Each row is a point. The points of each table are mixes of a few directions, plus a little noise. Count the directions of each table, and those that both share. Where both have some left over, give the other angles between the two spaces (their principal angles), to ten degrees, smallest first.
(in the rows, 128 means zero)

First (7 x 2):
[[111 115]
 [ 94 102]
 [132 132]
 [ 97 105]
 [180 167]
 [170 159]
 [107 114]]
Second (6 x 2):
[[130 128]
 [ 85 147]
 [173 108]
 [147 119]
 [ 75 152]
 [160 114]]
Directions: first 1, second 1, shared 0; angles 60

First:
[[102  84 171  90]
 [132 128 136 121]
 [138 160  59 185]
 [134 129 149 111]
 [135 138 125 131]]
Second, 8 rows:
[[122 133 125 129]
 [105  57 192  74]
 [ 89 104 158 101]
 [146 120 132 128]
 [110 166 100 148]
 [165 144 107 148]
 [133 163  99 153]
 [155 138 113 144]]
Directions: first 2, second 2, shared 1; angles 70

First (8 x 6):
[[157 136 118 174 104 166]
 [117 151 164 121 149 114]
 [114 187 172 151 107 135]
 [111 142 113  98 146 131]
 [158  83 105 123 169 133]
 [120  89 104 122  89 107]
 [107  81 134  78 157  71]
 [140 155 113 158 102 167]]
Second, 8 rows:
[[133 105 151 135 107 175]
 [115 152  49 138 153  88]
 [133 128 201 126  96 123]
 [103 133  81 151 132  95]
 [152 136 165 113 117 144]
 [105 125  70 135 158 104]
 [132  94 170  99 148 163]
 [150 151 137 126 110 132]]
Directions: first 4, second 4, shared 2; angles 60, 70

First (7 x 9):
[[156 110 166 124  94 151 143  90 117]
 [ 72 184 129 144 109 116  88 104 147]
 [146 102 128 129 124 149 156 129 119]
 [123 114  56 125 205  97 134 215 134]
 [171 122 162  98 128  98 105 106 123]
 [ 86 156 132 153  96 151 123 104 134]
 [140 108 119 126 136 135 146 145 122]]
Second (10 x 9):
[[204  58 132 108 145 143 180 150 105]
 [ 93 131 112 158 107 172 158 128 128]
 [121 116  91 136 154 133 147 168 129]
 [149  84  98 133 150 151 175 168 118]
 [ 96 157 112 133 141 109 102 136 140]
 [115 133 123 134 123 135 131 129 129]
 [122 152 151 124 110 112  98  97 133]
 [ 98 130 124 155  98 173 153 114 128]
 [151 144 180 106 105 100  89  78 127]
 [128 176 154  97 145  50  45 105 144]]
Directions: first 3, second 3, shared 3

First, 11 rows:
[[109 127 110 161 132 133 128 139 112 142 124 112]
 [142 130 140 101 123 123 127 120 138 118 132 142]
 [121 126 120 147 133 135 130 135 128 132 126 118]
 [103 125 101 190 145 150 133 153 123 143 121  97]
 [167 128 149 119 151 174 143 137 219  92 137 132]
 [130 127 130 128 130 132 129 130 135 125 129 129]
 [109 127 113 147 125 122 125 132 101 142 124 118]
 [188 131 166  94 153 178 147 129 249  76 142 144]
 [112 130 133  76  87  57 107  94  35 151 126 155]
 [111 129 128  95  97  74 111 103  53 149 125 144]
 [115 126 114 152 130 131 128 137 115 138 124 116]]
Second:
[[145 207 125 157 128 134 126 127 117 155  98 122]
 [102 154 122 162 123 127 114 165 126 113 103 161]
 [160  79 136  87 155 138 156  71 141 149 160  77]
 [125  64 129 109 148 134 146 109 152 142 149 119]
 [104 183 126 170 133 134 104 164 102  55  96 147]
 [123  67 128 102 122 122 138 121 149 159 153 134]
 [138 183 129 128  95 114 107 143  97 111 121 133]
 [126  89 128 109 122 123 133 124 139 142 145 130]]
Directions: first 2, second 4, shared 0; angles 40, 70

First, 9 rows:
[[152  77  93 166 170 125  94 158 146 116 163 145 126  93]
 [ 93 149 171  99  84 168 141  86 114 139 123 116 141 190]
 [171  96 103 144 121  76 129 177 121  98 122 114 132  71]
 [ 65 139 164 100 114 132 111  96 125 174 148 115 128 143]
 [ 87 184 143 110 151 135 142  97 138 179 116 138 123 150]
 [179  98  95 149 138 108 115 160 120  58 125 132  92  78]
 [161 134 108 161 165 113 125 146 126  75 123 138  88  97]
 [120 130 119  80  99 161 140 108 136 168 110 139 152 155]
 [123 144 156 143 112 134 156 125 125 143 123 115 170 174]]
Second:
[[142  87 150 112 109 113 110 132 155  94 131 137 123 153]
 [110 166 124 131 142 119 143 124 106 143 122 119 125 110]
 [ 98 129 120  95 137 104 141 131  81 120 142 140 196 115]
 [154  97 127 142  86 164 119 132 147 145 126 106 117 138]
 [135 159 104 160 127 172 141 125 121 177 121 108 112 110]
 [133 143 113 149 138 151 132 124 130 150 126 124 115 120]
 [139 160 149 152 181 106 113 119 186 102 109 147  39 139]
 [ 86 165  99 108 178 110 154 125  68 138 145 154 196 101]
 [140  66 145 103  53 132 118 138 125 116 135 105 162 146]
 [122 165 112 141 233 110 124 121 156 103 130 186 100 131]
 [148  71 167 114  23 131 116 138 135 121 121  74 125 144]]
Directions: first 6, second 4, shared 2; angles 60, 80

First:
[[163  81 136 109 135 136 120 125 166 158 142 132 127  98 110 112 115 140
  142 121]
 [100 166 133 134 122 115 104 132 100 108 118 132 151 122 125 144  98 145
  166 130]
 [134 129 115 130 140 163 120  73 122 175 150  91 117  88 115  94 167 113
  122 155]
 [ 54 182 121 127 124 130 174 113  89  94  85 133 138 181 109 109 153 104
  101 133]
 [157 107 140 124 125 108  92 158 146 123 139 144 143 106 134 153  77 159
  170 112]
 [194  37 145  96 137 128 127 149 203 163 146 153 123  99 104 116  95 153
  145 103]
 [100 164 129 138 121 112 117 140  99 101 116 131 141 140 137 148 112 135
  142 128]
 [125 156 105 173 119 127 170 134 100 104 128 109  84 189 192 145 202  77
   33 141]]
Second, 11 rows:
[[153 175 122 151 130 139  97 114 110 147 153 107 109 121 166 143 141 154
  119 156]
 [ 65  11 143  71 122 101 206 164 172  79  67 181 175 145  32  91  96  64
  150  58]
 [114 103 131 116 127 122 145 136 137 118 115 139 138 132 108 120 121 114
  133 113]
 [148 165 123 146 130 136 103 117 114 143 147 111 113 123 158 139 138 148
  121 150]
 [150 168 123 148 130 137 101 116 113 145 149 110 112 122 161 141 139 150
  120 152]
 [ 83  44 139  87 124 109 184 154 160  93  84 166 161 141  59 102 105  82
  144  78]
 [142 153 125 140 129 134 111 120 118 139 141 116 118 124 149 136 135 142
  123 143]
 [181 227 115 176 133 151  62  98  90 169 180  83  88 113 209 159 155 182
  109 187]
 [120 114 130 121 127 125 137 132 133 122 121 134 134 130 116 124 124 120
  131 120]
 [112  99 132 114 127 121 148 137 139 116 113 141 140 132 104 119 120 112
  134 110]
 [139 148 125 138 129 133 114 122 120 137 139 119 120 125 145 134 133 139
  124 140]]
Directions: first 4, second 1, shared 0; angles 30

First:
[[138 134 161 122 133 156 130 124 118 128 143 102 104 136 129 117 116 126
  164 123 154 149 122 138]
 [160 101 128 118 101 136 114 157 149 133 115 131 109 113 124 111 126 151
  112 115 133 111 122  93]
 [140  97 134 109 125 127 141 163 132 155 110 163 144  99 131 128 141 138
  130 163 115  96 107 103]
 [109 132 115 141 142 119 130 131 117 137 136 126 134 125 132 138 128 123
  138 119 114 131 126 153]
 [124 123 114 140 133 124 122 143 125 135 135 118 117 124 133 127 126 137
  136 103 119 129 124 143]
 [102 180 107 146 148 110 133  65 128  85 143 114 139 176 131 139 133 108
  109 125 130 164 159 153]
 [112 126 156 119 109 127 131 113 112 135 109 147 163 111 104 144 114  95
  116 166 134 111 133 119]
 [141 131 109 131 132 124 125 130 144 117 132 123 114 140 138 120 139 146
  120 112 124 135 130 121]]
Second:
[[131 139 130   7 125  80 110 123 163 216  73 198  82 147 118  78 164 133
   49 160 183  82  33 206]
 [128 126 128 146 128 135 131 129 123 115 136 118 135 125 130 136 123 127
  140 123 120 135 142 116]
 [128 127 128 137 128 132 129 128 125 121 132 123 131 127 129 132 125 128
  134 126 124 132 135 122]
 [128 126 128 149 129 137 131 129 122 112 138 116 136 125 130 137 122 127
  142 122 118 136 145 114]
 [128 127 128 136 128 131 129 128 126 122 132 123 131 127 129 131 126 128
  133 126 124 131 134 123]
 [128 129 128 121 128 125 127 128 130 133 125 132 126 129 128 125 130 128
  124 130 131 126 123 132]
 [128 127 128 137 128 131 129 128 125 122 132 123 131 127 129 132 125 128
  134 126 124 131 135 122]
 [128 127 128 137 128 131 129 128 126 122 132 123 131 127 129 132 125 128
  134 126 124 131 135 122]
 [128 126 128 148 128 136 131 129 122 114 137 117 135 125 130 136 122 127
  141 123 119 135 144 115]
 [128 127 128 138 128 132 129 128 125 121 132 122 132 126 129 132 125 128
  134 126 123 132 136 122]
 [127 126 128 152 129 137 131 129 121 111 139 114 137 124 130 138 121 127
  143 122 117 137 147 113]]
Directions: first 5, second 1, shared 0; angles 70

First, 9 rows:
[[129 120  87 104  64 155 202 147 202 123 134 100  79 148 138 200 129 163
   25 148 110 221 121 164  89 127 142 133 144 160 136 128]
 [123 136 164 151 190 100  56 110  57 133 122 161 167 114 117  56 128 102
  231 115 151  32 137  94 170 134 112 120 111  96 123 124]
 [123 136 113 135 138 104 117 131 112 132 136 158 101 156 120 116 151 148
  161 163 161  69 152 136 169 137 133 110 122 120 124  99]
 [ 88 117  77 109  87 158 185 142 204 128 125 132  56 167 137 156 104 188
   59 169 125 200 117 144  99 167 111 122 122 146 166 138]
 [143 128 176 137 160 130  88 112  88 127 119 110 198  81 128  98 113  75
  164  73 106 121 111  99 115 109 121 145 130 115 119 153]
 [146 135 149 139 149 108  99 122  88 130 132 134 154 117 122 112 145 105
  169 118 139  79 139 124 153 112 138 126 129 118 109 116]
 [127 130 137 133 142 122 111 124 113 128 127 134 139 124 126 112 127 121
  151 123 132 108 129 120 136 128 124 126 125 121 127 128]
 [150 133 138 131 128 117 124 128 111 127 134 122 144 120 126 138 147 112
  132 120 129 113 136 135 138 108 144 130 136 129 109 117]
 [123 118 114 112  93 157 169 135 176 123 124 101 116 125 137 164 109 138
   61 120 101 209 109 137  85 131 126 141 137 146 140 148]]
Second (10 x 32):
[[145 136 109 129 113 106 143 138 125 131 143 140  99 154 124 154 168 145
  125 158 152  97 155 157 159 117 154 115 136 135 108  91]
 [ 82 104 185 127 171 189  88 103 132 123  86  96 212  56 142  54  22  82
  145  36  62 218  52  49  43 160  54 165 108 110 180 229]
 [123 125 136 130 135 134 121 124 128 128 124 123 140 119 131 118 114 121
  130 118 120 139 119 119 117 131 117 132 126 125 135 141]
 [114 120 146 129 141 147 116 120 130 125 113 119 154 105 133 105  93 114
  131 100 108 156 104 103 101 138 106 139 121 121 144 160]
 [134 130 121 129 121 121 130 132 129 129 132 131 118 133 125 138 141 133
  126 140 136 117 137 138 138 125 135 124 131 129 122 120]
 [126 127 131 126 130 132 124 127 128 127 125 126 134 123 128 122 120 124
  129 122 123 135 123 124 122 129 122 132 127 126 132 134]
 [137 132 117 127 120 117 137 133 127 129 136 134 112 141 126 142 146 136
  125 143 140 113 144 141 144 121 141 122 133 132 118 108]
 [125 127 131 127 131 130 125 126 127 127 124 127 133 127 128 125 122 124
  127 124 125 133 123 123 124 131 124 129 126 126 130 133]
 [124 129 135 127 134 134 126 125 127 128 123 124 138 120 131 120 116 122
  130 119 122 140 120 119 117 132 121 131 125 126 136 138]
 [174 150  68 130  83  67 171 156 122 131 173 161  42 200 113 204 238 175
  112 220 196  37 205 211 217  98 203  91 150 147  74  25]]
Directions: first 3, second 1, shared 1

First (8 x 32):
[[113 134  88 123 107 134 113 122 155  88 103 138 129 132 141 148 152  95
  139 118 114 163 127 142 105 165 138 109 133 164 149 133]
 [158 125 125 133 176 106 124 126  93 152 126 106 103 123 119 117  87 145
  123 106 137 138 118 107 132 114 137 154 123 105 102 107]
 [ 62 140 137 113 152 164 129 113 138  95 119 158 116 141 163 152 148 108
  100 180 136 172 135 126 118 138 109 108 140 143 164 122]
 [106  95 172  68  49 130 146 165 154  75 120 137 247 125 110 179 217  40
  133 135  81  99 170 182 144 192 134 105 159 207 156 165]
 [163 140 121 175  77 134 145 156 107 157 150 108 123 137 117  52 136 150
  146  89 126  61 129 150 136 130 127 158  97 121 114 163]
 [133 127 133 128 160 119 121 110 129 147 134 130 106 121 126 138  96 158
  123 141 143 137 118 104 131  95 125 125 129  96 116 108]
 [160 123 144 138 133 116 142 152  87 152 138 102 134 129 111  93 119 133
  129  99 126  96 132 133 142 130 133 162 118 122 106 135]
 [126 139 105 147 171 122 103  78 159 157 135 146  65 116 138 147  68 196
  129 156 161 158  96  81 117  62 122 104 124  67 115  92]]
Second (8 x 32):
[[121 113 167 102 129 122 137 132 131 130 137 133 163 120 118 154 137 122
  119 150 125 114 139 127 145 119 123 121 143 127 127 126]
 [120 112 167 101 129 123 136 132 131 131 137 133 163 121 118 154 137 122
  119 150 124 114 140 128 144 119 123 121 143 127 128 126]
 [112  95 209  73 130 118 145 136 133 133 148 138 201 113 107 180 145 115
  110 174 121  99 151 127 161 110 117 112 158 127 127 125]
 [146 167  36 190 125 139 109 120 121 122 107 117  47 145 151  69 109 142
  149  76 136 161 102 129  90 149 141 145  93 129 129 132]
 [130 132 119 135 128 130 125 127 127 127 125 127 119 129 131 121 126 129
  130 122 129 131 125 128 124 130 129 129 124 128 128 128]
 [147 170  27 197 126 140 108 118 121 122 104 116  38 148 154  62 107 144
  151  71 137 164  99 129  86 152 142 147  91 130 129 132]
 [104  79 249  48 131 113 152 139 137 135 156 142 234 106  97 206 155 107
  102 196 118  86 162 127 177 101 112 106 173 127 127 124]
 [142 159  52 179 125 137 113 121 122 123 110 119  61 141 148  79 111 141
  145  85 135 156 107 129  97 146 138 142 100 129 129 132]]
Directions: first 5, second 1, shared 1
